Every row gives one point. Examples show where two turns around zero, p and q, send a point. Where does a point land after both, in the order given? Backwards means that the second turn is done in reverse. Each puzzle has new turns, and all numbers are rounded.

Turn p:
2.1, 0.4 => 2.1, -0.3
-3.7, -3.6 => -4.7, -2.1
0.9, 2.2 => 1.6, 1.8
0.7, 0.9 => 1.0, 0.6
Turn q:
1.9, 0.8 => 1.5, -1.4
-3.0, 0.5 => -0.7, 3.0
-2.8, -1.5 => -2.5, 2.0
3.9, 0.3 => 1.8, -3.5
Where do these land?
p, then q: -1.3, -0.3 => -0.4, 1.3
q, then p backwards: 0.3, -3.0 => -2.0, -2.2
q, then p: -2.7, -1.4 => -1.5, 2.6
q, then p backwards: -0.4, 3.0 => 2.0, 2.3
p, then q: 4.0, 1.8 => 2.0, -3.9

Turn p:
0.8, -3.2, -2.8 => 3.5, -2.1, -1.5
-3.1, 3.2, 1.6 => -4.1, -0.2, 2.3
1.4, 3.1, 0.2 => -2.5, 1.5, -1.7
-1.8, -2.3, 1.7 => 1.5, -0.2, 3.0
2.6, -0.8, -0.8 => 1.6, 0.9, -2.1
Turn q:
-1.9, -2.3, 0.6 => -0.5, -2.0, 2.2
0.7, -0.8, 2.0 => 0.9, 1.0, 1.9
-2.8, 0.3, 0.8 => -2.6, -0.5, 1.2
4.0, 2.7, -3.4 => 2.3, 1.5, -5.2
Where do these land?
q, then p backwards: 1.1, 1.9, -3.5 => 2.8, 0.9, -2.9
p, then q: 0.0, -2.2, 0.2 => 1.8, 1.2, 0.2
p, then q: -3.3, -1.0, -3.4 => 2.5, -3.0, 2.9
q, then p backwards: 3.8, 2.4, 3.2 => 3.6, -1.0, 4.0
p, then q: -1.0, -0.8, 0.4 => 0.5, 0.6, 1.1
p, then q: -0.6, -0.3, 3.1 => -1.2, 2.8, 1.0

Turn p:
-3.2, -3.1, 1.4, 1.1, -2.2, -2.1 => -2.5, -0.2, 3.4, -2.9, -0.5, -2.5
0.3, -0.7, 3.0, 2.4, 3.7, -4.0 => -3.3, 2.9, 0.2, 1.8, 3.7, -2.9
2.7, -1.6, 0.3, -1.9, 2.3, 0.6 => 2.4, -1.3, -1.0, 1.5, 2.7, -1.2
-0.1, -0.1, -0.1, -0.1, -1.4, 0.0 => 0.5, 0.2, 0.4, -0.9, -0.9, -0.1
-3.0, 0.3, -0.6, 4.2, 1.7, 2.3 => -3.5, -0.6, 2.8, 2.1, -0.3, 3.2
4.1, 3.6, -2.3, 0.9, -3.8, 0.8 => 4.1, 3.2, -1.2, 1.1, -4.2, 1.7
3.0, 0.5, -4.2, -2.9, 2.4, -0.7 => 2.2, -2.2, -4.2, 3.3, -0.9, -1.6
-1.2, 0.3, 2.6, -2.8, -1.8, 0.6 => 0.7, -0.2, -0.6, -4.2, 1.1, 0.6
-2.6, 1.0, -0.1, -0.8, -0.9, 2.4 => -0.7, -1.6, 0.1, -1.9, -0.7, 2.8
Turn q:
2.4, 0.8, -0.3, -2.1, 0.0, -2.5 => 3.6, 0.7, 0.5, -1.0, 0.3, -1.5
-3.4, 1.0, -2.7, -3.5, 3.5, 3.3 => -0.9, -1.5, -2.9, -0.8, 6.0, 2.8
2.3, 2.7, -0.7, 2.5, 2.1, 1.2 => 1.0, 3.3, -0.3, 1.4, -0.6, 3.3
2.0, 3.2, 1.4, 2.2, -2.7, 0.3 => -0.1, 2.6, 2.8, -1.6, -2.9, 1.6
2.1, -1.5, -0.8, 2.5, -2.9, -1.2 => 0.2, 0.5, -0.7, -0.4, -4.6, -1.3
-0.2, -2.3, -1.6, 2.5, -0.7, 2.1 => -1.9, -1.1, -2.5, 0.9, -2.4, 1.2
-3.3, 0.0, -1.4, -1.6, 1.5, -2.5 => -0.8, 0.6, -1.5, -0.4, 3.5, -2.9
-3.1, -3.8, 1.4, -1.4, -3.2, -0.2 => -2.8, -4.3, 0.5, -1.2, -0.6, -3.1
1.3, -0.1, 4.6, -1.1, 2.4, -0.6 => 1.8, -0.8, 3.9, 3.0, 1.3, -0.2
Where do these land?
q, then p backwards: 1.5, -0.9, -0.3, -1.1, 1.9, -3.1 => 3.7, -1.3, -0.2, -0.9, 0.3, -1.0
p, then q: -0.6, 0.5, -2.0, 2.1, 3.1, -2.1 => -3.8, 2.2, -1.1, 0.5, -0.5, -1.3
q, then p: 0.0, 2.0, 4.0, -0.3, -0.2, 0.6 => -0.4, 1.5, 1.0, -1.8, 3.5, 1.3
q, then p backwards: 0.8, 1.4, 0.4, 0.3, -5.2, 1.9 => -3.7, 0.3, -0.2, 0.0, -4.3, 0.9
q, then p: -1.6, -1.7, 2.3, 0.6, -1.3, -0.1 => -1.9, 0.2, 1.8, -1.9, 0.5, -1.4
p, then q: -1.3, -0.4, -1.5, -1.9, 4.0, -1.0 => -1.7, -0.1, -3.8, 1.8, 0.3, -2.0
p, then q: -0.2, 1.0, -2.0, -0.3, -7.1, 3.7 => 2.4, -4.4, 3.2, -4.2, -3.4, 2.2
q, then p: 1.5, -2.0, -0.9, 0.6, 4.7, 0.1 => 0.0, 1.1, 1.9, 4.7, -1.4, 0.7

Turn p:
0.8, -3.4, 3.7, 3.7, -3.2, 0.5, -1.3, 1.1 => 3.1, -4.0, 1.2, -4.1, 1.5, -1.1, -2.3, 0.5
2.5, -2.0, 0.6, 2.1, 2.0, 0.1, -2.0, -0.7 => 0.4, -1.4, 0.3, -0.5, 2.1, -0.2, -1.6, -3.8
0.8, 0.2, -0.1, 1.8, -1.3, -0.6, -3.8, 1.3 => 1.4, 0.4, 2.0, -1.3, 1.5, 2.0, -2.8, -0.3
-1.3, 2.6, -1.5, 0.2, -2.0, 2.7, 3.7, -1.2 => 0.4, -1.8, 0.3, 2.5, -3.6, 0.9, 2.9, 2.2
0.7, 0.3, 2.2, -2.8, 0.2, 3.2, 0.8, -0.2 => 0.3, -1.1, -3.7, -0.9, 0.0, 1.6, 2.5, 0.2
1.7, 3.4, 3.1, -1.0, -1.3, 1.6, 4.1, -2.0 => 0.1, -1.5, -1.2, -2.0, -4.5, 1.0, 4.6, -0.6
-0.1, -2.9, -3.7, -0.5, 0.9, -3.8, -0.4, 3.3 => 1.4, 4.2, 1.0, 1.9, 2.5, -3.6, -2.2, 0.4
-5.2, 2.4, -3.5, -1.9, 4.6, -2.3, -0.6, 1.1 => -5.6, 4.4, 1.5, 3.8, 2.2, 0.0, 0.8, 2.2
0.1, -0.7, -0.7, -1.5, 0.0, -1.3, -0.4, -2.7 => -1.5, 0.6, -1.6, 0.4, -1.6, -0.6, -1.8, -0.9
Turn q:
-4.5, 2.7, 0.9, -0.7, -1.3, 1.7, 4.0, -1.2 => -2.2, 1.3, -0.4, -3.7, 0.0, 5.2, 1.8, 0.7
-0.1, -3.1, -3.1, -1.3, -4.0, 0.7, -1.5, -1.1 => -2.3, -3.6, 3.2, 0.3, -2.9, -0.4, -1.7, -1.0
-1.2, 0.2, -1.3, -0.4, -1.5, -1.9, 3.7, 1.2 => -0.6, -0.2, 0.8, -0.9, -1.0, 1.5, 3.9, -2.1
3.2, 1.0, 0.6, -0.2, -0.2, 1.4, -0.4, 3.3 => 2.5, -0.8, -0.8, -1.8, -0.4, -3.3, 0.9, 1.4
2.9, 0.5, 2.6, 1.9, 2.8, 1.3, -1.5, 0.5 => 3.3, 1.7, -0.8, 0.4, 2.2, -2.1, -1.6, 2.1
2.7, -0.9, 0.3, 1.7, 5.6, 2.0, -1.0, -2.6 => 3.7, -0.6, -0.7, 3.1, 4.3, 0.7, -2.8, 1.9
-6.5, 1.7, 0.2, -1.6, 3.7, 1.0, 2.3, 0.9 => -3.3, 1.1, -3.5, 0.6, 1.2, 4.7, 3.4, 3.1
4.5, -1.8, 0.8, 0.5, -1.8, -1.0, -2.0, -2.6 => 1.5, -0.5, 2.6, 0.1, 0.9, -2.9, -3.7, -2.6
2.4, 0.1, 0.0, 3.8, -0.4, -0.8, -2.6, 1.5 => 3.3, 1.8, 0.4, 1.5, -2.3, -2.6, -1.3, 0.1
0.1, -3.4, 0.7, -1.2, -2.5, -1.8, -1.3, -0.3 => -2.8, -0.2, 2.8, 0.8, -0.4, -2.4, -0.6, -1.5
-3.3, 3.0, -1.6, -2.6, -0.5, -2.4, 0.3, 0.3 => -3.1, -0.1, -3.6, -0.7, -1.6, 1.7, 1.6, -2.1
Where do these land?
p, then q: -0.8, 0.8, -1.0, 4.0, -0.6, 1.1, -2.4, -3.1 => -1.8, 1.6, 3.0, 0.8, 0.3, -1.1, -3.0, 3.1
q, then p: -2.7, 1.0, 4.2, -0.4, 1.2, 4.1, 2.4, 3.6 => 1.3, 4.1, -0.6, 0.8, 2.0, -0.3, 5.6, 2.7
q, then p backwards: 0.6, 0.4, 3.5, 1.4, -1.2, -2.3, -3.3, -3.3 => 1.1, -1.7, -2.3, -0.8, 0.9, -4.7, -3.1, -0.5
p, then q: 1.1, 2.5, -0.6, -0.9, -1.7, 0.5, 2.2, -1.0 => 0.7, -0.4, 2.1, -3.0, -1.6, 0.3, 0.5, -0.8
p, then q backwards: 2.8, 1.0, -0.9, 0.4, -1.6, -0.1, 1.0, -1.6 => 0.6, 1.1, -2.4, 2.1, -1.7, -1.1, -0.2, 0.2
q, then p: 0.4, -0.9, -2.4, -0.4, -0.1, -2.0, 3.1, 4.0 => 1.2, -1.5, -0.2, 0.1, -3.2, -4.3, 2.0, -0.1
q, then p backwards: -1.7, -3.9, 1.1, -4.2, 2.0, -1.0, -3.8, 3.4 => -5.7, -2.7, -1.0, -0.9, 3.3, -0.5, 3.5, -1.5
p, then q: -1.2, 2.1, -2.7, -1.2, -0.1, -3.1, -1.7, -4.4 => -2.3, 2.5, -0.6, -1.5, -4.5, 1.3, -3.0, 1.1
p, then q: -0.8, -1.4, 2.2, -3.0, 2.3, -1.7, 0.7, -2.1 => -2.8, -1.1, -1.8, 1.5, -1.7, 2.7, 1.0, -1.9
q, then p: 1.6, 0.9, -3.3, 0.9, 2.0, 0.4, 0.6, 2.1 => 3.7, -0.6, 0.2, 1.2, -0.7, -2.1, -0.3, -1.9
q, then p: 0.6, -2.4, -0.1, 3.4, -2.2, 4.1, 1.2, 2.3 => 3.6, 0.6, -1.0, -5.1, 0.8, -0.3, 2.2, 0.8
